Each point is reached from the start by the listed moves, each made 0, 1 or 2 times, or once backwards (-1), plus a little noise. Say if it took an odd or an even number of moves. Then give how often each move was made.

Moves:
(1): [ 57   1  -4 -11  -5]
(2): [ -7  41 -12  10 -28]
(3): [-16  -8  53 -10 -11]
Start: [21 -6  3 16 -2]
Points:
[-20  16  95  10 -54] -> odd (0, 1, 2)
[-50 -12  58  17  -6] -> even (-1, 0, 1)
[ 45 -38 -37  18  39] -> even (0, -1, -1)
[-45 -58  67   9  25] -> odd (-1, -1, 1)

Moves:
(1): [ 22   4 -10   4   4  -5  -5  -3   6   7  -8  -4]
(2): [-4 21 -3 10 -3 -3  3 -1 -1 10  2  2]
(3): [ 6  4 22  3  0  2 -3 -9  1 -2 -6  3]
(4): [ 3 -6  1 32 10 -3  1 -7 -1 -4  2 13]
(5): [-2  2  5 -3 23  1  0 -3 -7  5  1 -5]
(6): [ 6  0  4  6 -3 34  7  0  9 10  5  0]
(7): [ 1  1  1  1  1 -2 22  2 -3 -7 -1  7]
(8): [ 8  6  5  4  1 -3 -5 33  2  4  1 -1]
(9): [-10   1   0   0   7   0   0   0  25  -5 -10  -3]
(10): [ -3 -13   1   3   0  -5   7  -6   1  26   4 -11]
(11): [ 7  3  0  1 -1 -9  1 -1 10 -3 31 -7]
Start: [-22   4 -11 -15  19  -2  -6  -8 -12   1  -1 -17]
Points:
[-23 -20 -26   6  95  40 -26 -15  32  18 -45 -29] -> odd (1, -1, -1, 1, 2, 1, -1, 0, 2, 0, -1)
[ 31  19  36   4  46 -33  32  -2   5  19  45 -34] -> even (1, 0, 2, 0, 1, 0, 2, 1, 0, 1, 2)
[ 49  57 -18  90  59  26 -15  -1  30  59  65 -23] -> odd (2, 2, 0, 2, 1, 2, -1, 1, 0, 0, 2)
[-35 -28   8  23  20  -6  31  11 -53  46  -6  -4] -> even (-1, 0, 0, 1, 0, 0, 1, 1, -1, 2, -1)
